Every row gives one point. Each copy is the shape, with its points in the same order, stretched, turned, moved and blurred by noise. Is it also mirrored, or only turned?

Shape:
[[-0.45  0.10 -0.07]
 [ 0.45 -0.50 -0.11]
 [-0.24 -0.06 -0.79]
 [-0.41 -0.09  0.16]
 [-0.68 -0.10 -0.02]
 [ 0.77 -0.18 -0.05]]
Copy 1, 6 rows:
[[ 0.11  0.06 -0.56]
 [ 0.15 -0.30  0.39]
 [ 0.87  0.55 -0.47]
 [-0.11 -0.27 -0.45]
 [ 0.14 -0.18 -0.79]
 [-0.02  0.02  0.76]]
Copy 1 is: only turned
Copy 2:
[[ 0.28 -0.20  0.11]
 [-0.21  0.29 -0.01]
 [ 0.23  0.23  0.53]
 [ 0.26 -0.14 -0.16]
 [ 0.52 -0.07 -0.10]
 [-0.48  0.08  0.18]]
Copy 2 is: mirrored
Copy 3, 6 rows:
[[-0.28  0.06  0.57]
 [ 0.32 -0.59 -0.70]
 [-0.08 -0.70  0.70]
 [-0.36  0.11  0.19]
 [-0.62  0.07  0.53]
 [ 0.78 -0.42 -0.65]]
Copy 3 is: mirrored
Copy 4 (6 x 3):
[[ 0.30  0.65  0.08]
 [ 0.46 -0.58 -0.30]
 [ 1.00  0.35  0.65]
 [ 0.15  0.42 -0.22]
 [ 0.44  0.75 -0.11]
 [ 0.04 -0.69 -0.27]]
Copy 4 is: only turned

Shape, 7 rows:
[[ 0.12 -0.62  0.01  0.66]
 [ 0.10 -0.75  0.16 -0.17]
 [ 0.47  0.21 -0.21 -0.36]
 [ 0.41  0.25  0.03 -0.27]
 [-0.90 -0.02  0.03 -0.17]
 [ 0.43 -0.19 -0.13  0.18]
 [ 0.23  0.29  0.19 -0.27]]
Copy 1 (7 x 4):
[[-0.16 -0.24 -0.14  1.00]
 [-0.23 -0.14  0.54  0.91]
 [-0.84  0.68  0.22 -0.30]
 [-0.42  0.77  0.12 -0.20]
 [ 0.37 -0.98  0.36  0.31]
 [-0.59  0.39 -0.02  0.30]
 [-0.09  0.64  0.14 -0.19]]
Copy 1 is: mirrored
Copy 2, 7 rows:
[[ 0.19 -0.05  1.21  0.17]
 [-0.19 -0.44  0.37  0.44]
 [-0.59 -0.46 -0.25 -0.27]
 [-0.42 -0.12 -0.08 -0.17]
 [ 0.76 -0.05 -0.28  0.59]
 [-0.28 -0.24  0.50 -0.19]
 [-0.26  0.10 -0.14 -0.14]]
Copy 2 is: only turned

Shape:
[[ 0.45 -0.68 -0.41  0.41 -0.23  0.51]
 [-0.85  0.16 -0.34 -0.80 -0.92  0.08]
 [-0.27 -0.25 -0.16  1.00 -0.89  0.55]
 [ 1.03  0.52  0.36 -0.41  0.39 -0.32]
 [ 0.16  0.40  0.29 -0.20  0.37 -0.17]
 [-0.04 -0.21  0.38  0.04  0.68  0.01]
 [-0.13 -0.02 -0.65 -0.42 -0.61 -0.52]
 [ 0.05 -0.53 -0.27  0.12 -0.10  0.44]
 [ 0.60  0.55  1.36 -0.27 -0.07  0.51]
 [ 0.13 -0.04 -0.33 -0.05 -0.14 -0.19]
 [ 0.15  0.18 -0.80  0.16  0.23  0.19]
 [ 0.07  0.16 -0.10 -0.14 -0.09 -0.16]]
Copy 1:
[[ 0.56 -0.11  0.19  0.30 -0.49 -0.50]
 [-0.84  0.00  0.57 -0.14  0.08 -0.11]
 [ 0.13  0.73  0.41  0.35 -0.78 -0.41]
 [ 0.06 -0.33 -0.86 -0.01  0.60  0.06]
 [-0.05 -0.16 -0.49 -0.12  0.21  0.28]
 [ 0.19 -0.41 -0.25  0.00 -0.32  0.29]
 [-0.27 -0.02  0.47  0.09  0.37 -0.20]
 [ 0.25 -0.25  0.35  0.05 -0.50 -0.33]
 [-0.66 -0.33 -1.34  0.26 -0.17 -0.05]
 [ 0.22 -0.08  0.08  0.13  0.16 -0.16]
 [ 0.55  0.18  0.36 -0.45  0.05 -0.26]
 [-0.13  0.05  0.02  0.07  0.23  0.00]]
Copy 1 is: mirrored
Copy 2 (12 x 6):
[[-0.18 -0.37 -0.45  0.81 -0.09 -0.31]
 [-0.35  0.08 -0.78 -0.93  0.41 -0.31]
 [-0.61  0.37 -0.47  0.74 -0.33 -0.77]
 [-0.29  0.07  0.65  0.06  0.74  0.83]
 [ 0.03  0.24  0.31 -0.34  0.39  0.31]
 [ 0.51  0.23  0.10 -0.12  0.14  0.06]
 [-0.42 -0.13 -0.73 -0.55  0.17  0.42]
 [ 0.06 -0.25 -0.47  0.32  0.00 -0.37]
 [-0.32  0.86  0.95  0.47  1.09 -0.10]
 [-0.20 -0.07 -0.32 -0.11  0.12  0.25]
 [-0.26 -0.61 -0.23 -0.20 -0.31  0.05]
 [-0.22  0.10 -0.15 -0.20  0.24  0.21]]
Copy 2 is: mirrored
